Each row of a before or after table is a point. One or more steps were done to the points. Then noise was added and the rows were shuffled. The steps act on how far a point lies along the listed directions, d1 being the first. Write out the steps. A step turns or swaps two directions, mirrors them in a line or flattens them onto one, adds a multiple of one to another, or multiplies one. Angles are multiples of 10 degrees, from the lower direction toward the higher: turns from -170 to 170, lines from 10 to 170 but not 90. Use the fewest steps. Two steps may share a direction if one is a turn and the other turns, adds or multiplies; they go together, in the order done. Otherwise the lowest direction goes first.
In the rows, 128 means zero.

Directions:
(1): [174 164]
(2): [ 92 174]
Before:
[[128  58]
 [134  62]
 [103  47]
 [160 120]
 [165 130]
 [ 74 127]
 [ 77  86]
 [112 190]
 [116 131]
 [147 125]
 [140 139]
 [130  72]]
After, 12 rows:
[[164 136]
 [184 112]
 [ 80  89]
 [190 143]
 [203 113]
 [142 138]
 [ 36  96]
 [194 109]
 [160  92]
 [ 43 139]
 [187 150]
 [104 123]]
Steps: add -1.5 times d2 to d1

Directions:
(1): [ 39 123 146 117 156  95]
(2): [136 115 115 215 172 111]
(3): [ 88 170  75 160  76 146]
(4): [149 213 145 125 145  84]
(5): [115 147 203 160 116 181]
(6): [135 102 159 149  62  68]
Before, 8 rows:
[[116 154 155  19 103  92]
 [143  84 131 123 123 127]
 [118 175 116 138 134 132]
 [154 117 157 125   7 115]
 [ 88 103  99 120 147 152]
 [ 74 146 107 181 141 122]
 [115 139 178 109 107 146]
 [122 138 144  52 122 162]]
After, 8 rows:
[[ 85 112 136 112 244 156]
 [175  96 184  99 140 123]
 [148 138  71 181 117 125]
 [180 111 164  58 182  72]
 [100 104 124 102 121 143]
 [150  82 112 148  97 123]
 [165 131 139 107 161 158]
 [151 152 135 161 131 113]]
Steps: turn d5 and d6 by -140 degrees; turn d1 and d5 by -130 degrees; swap d2 and d3

Directions:
(1): [158  84 113 120 144 105 129 187 122  39  71]
(2): [143 113 118 183  98  96  62 195 107 189 122]
(3): [139  91 138 166 230 168 126 153 140 136 181]
(4): [216 106 147 119 160  95 148  77 107 177  83]
(5): [204 188  88 101 112 181 152 178 148 140 143]
(6): [132 178 124 181 147 187  70  88 114 101  68]
Before, 11 rows:
[[170 100 111 167 136 137 122 172 135 162 153]
 [167  72 131 211 163 105  74 168 103 183  98]
 [136 107 128 104  90  82 145  96 122  96  59]
 [118  62 123  94 171  99 200 128 159 113 167]
 [146 138 152 148 175 125  97  62 127 169 116]
 [108 155 123 102 157 136 123 124 149 124 146]
 [182 153  93 194 174 176  64 152 122 169  82]
 [ 67  85 132 175 170 101  89  38  94 185 134]
 [104 111 161 102 193 139 158  40 136 126 159]
 [133 131  96 150  93 156 116 230 135  40 116]
 [124 123 141 168  91 106  82  50  84 217  58]]
After:
[[143 120 144 155 196 130  97  97 125 128 115]
 [ 92  78 125  80 169 113 216 112 167 104 186]
 [103 161 122  88 151 136 131 116 151 101 137]
 [157 101 106 183 122 135 102 198 132 172 162]
 [ 71  59 119 177 181  98  83  82  93 137 114]
 [159  82 134 190 131  97  66  94  80 205  41]
 [146  76 125 248 150 111  34 208 101 219 126]
 [151 111 142 111 118  92 158  61 126 134  81]
 [163 154  84 217 162 179  38 186 121 185  97]
 [ 89 102 158  79 207 152 183  44 149  64 155]
 [117 166 107 150  49 149 109 184 131 113 136]]
Steps: multiply d1 by 0; multiply d2 by 1.6; turn d3 and d4 by -30 degrees

Directions:
(1): [135 134 162 133 111 135 160 137  81 143 111 135 132 201 211  36  93  72]
(2): [ 51  94 132  38 153 171 159 139 180  94 130  96 204 142 120 102 120 130]
(3): [145 127 174 103  54 173 189 122  55 154 162 101 138 128  50 167 112 104]
Before:
[[ 58 116 145  22 166 183 195 137 170 138 138 105 221 178 154  76  82 108]
 [149 133 168 109  87 149 196 138  65 129 160 126 131 177 134  87  83  99]
 [104 118 191  84  86 203 185 147  77 167 139 117 173 179 137  99  87  94]
 [184 125 149 124  77 128 129 112  84 157 178 141 106  98  13 214 143 155]
 [130 128 175  94 111 152 187 163  89 139 143 107 116 140 106 182 135 106]
 [ 62 115 143  38 169 146 144 134 159  82 160 102 184 135 121 100 131 166]
 [173 130 147 181  75 131 121 108  81 169 185 145 120  94  26 222 134 148]
 [143 137  51 187 162  79  59 128 175 100 128 170 105 107 137 157 193 176]
 [ 62 110  58 133 217 103  63 129 220  93 105 140 170  72 137 145 149 175]
 [172 148  77 159 171 103  85 107 142 131 137 146  91  91  87 192 167 180]]
After:
[[ 78  86 161  67 101 186 168 124 135 132 183 105 217 130  35 167 116 139]
 [ 63 112  97 129 199 116 105 142 167 106  86 145 182 160 234  33 108 110]
 [103  89 167  29  96 178 176 130 122 125 172 111 192 144  39 144 120 132]
 [205 182 153 191 114 108 152 121  53 208 127 167  82 182 205  86  80  81]
 [ 81 109 100  50 194 159 140 127 183  97 133 112 187 144 117 115 141 154]
 [ 68 103  66  95 183 124 102 142 213  72 126 142 183 146 156  99 173 160]
 [185 150 171 181  64 154 136 131  38 198 143 149  89 133 109 169 110 117]
 [149 156 170 135 129 109 141 131  61 129 143 140 109 187 205  41 108 113]
 [193 148 139 161  85 117 154 125  68 140 169 140  80 113  77 171 116 137]
 [138 132 174 106 110 148 185 162  81 144 140 108 106 143 112 181 134 103]]
Steps: turn d1 and d2 by -110 degrees

Directions:
(1): [119 161 152 111 147 185 141 143 113 153 180  94 121 145 163 105 127 197
  67 106 157 144  27 215]
(2): [116  98  99  40 116 176 149 115 183 104  47 133 150 157 223  82 117  75
 102 148 157 119 135 141]
(3): [131 121 125  87  81 168 105  95  57 124 100 147  48 174  90 129 120 167
 115  94 150 174 224 178]
Before (11 x 24):
[[124 128 130 129 122 121 133 125 134 134 133 131 130 127 130 127 128 122
  125 120 114 128 120 133]
 [138 123 118 134 127 111 137 137 150 126 117 130 151 112 130 123 141  93
  129 140 118 114 128 103]
 [128 121 134 150 127 118 121 132 137 123 127 138 141 101 113 139 134 105
  131 137 119 121 136 110]
 [137 149 146 165 132 105 110 132 113 138 158 125 125 113  99 133 133 152
  132 120 122 125 118 131]
 [134 138 144 158 134 136 110 134  79 142 165 125  93 135  74 148 127 184
  117 111 121 148 132 154]
 [118 131 132 123 121 145 118 125 100 133 142 119 117 134 120 122 126 148
  120 111 141 147 119 157]
 [131 124 135 129 130 126 121 128 125 126 118 129 117 126 128 122 132 122
  123 124 130 125 144 131]
 [123 139 134 108 132 140 128 139 128 128 138 125 132 123 150 121 121 144
  109 121 138 133 105 152]
 [130 127 121 125 141 123 138 126 138 122 102 132 148 132 134 126 135 106
  129 141 127 113 144 102]
 [142 130 126 143 131  99 122 126 135 125 126 141 128 125 126 140 128 106
  144 137 118 123 143 103]
 [138 144 144 174 137 100 106 133  97 134 161 137 103 128  74 159 140 152
  145 116 113 127 132 134]]
After (11 x 24):
[[127 123 118  92 126 151 137 115 125 118  83 135 127 154 146 113 130 115
  112 131 143 127 163 130]
 [139 117 114 105 104 136 129 121 123 121  95 139 116 136 124 117 136 107
  120 127 133 135 171 127]
 [124 125 128 130 119 119 132 123 133 131 130 135 126 128 126 129 129 120
  129 119 112 128 129 130]
 [145 163 160 215 136  72  96 139  85 147 197 127 116  94  44 161 140 173
  153 112 103 128 124 114]
 [142 139 133 134 121 119 115 119 102 132 134 140  96 141 110 140 127 139
  130 119 128 142 154 136]
 [130 125 136 124 133 133 124 130 128 129 124 125 120 127 135 117 132 126
  114 123 134 125 128 141]
 [141 164 168 243 168  82 108 162  78 162 241 110 121  90  29 180 140 203
  140 116  90 131  70 121]
 [146 171 171 244 152  67  92 149  58 158 233 127  89 104   8 192 149 198
  158 101  92 132 108 132]
 [124 127 123 112 136 118 131 142 156 117 119 132 157 110 159 124 122 108
  128 139 128 114 114 115]
 [130 125 139 146 113 130 112 124 105 128 134 140 112 115  92 142 133 132
  124 121 126 140 158 134]
 [118 135 136 151 141 119 124 138 126 135 159 114 151 110 123 129 130 131
  133 126 126 127  85 127]]
Steps: turn d1 and d3 by -100 degrees; multiply d2 by 2.5
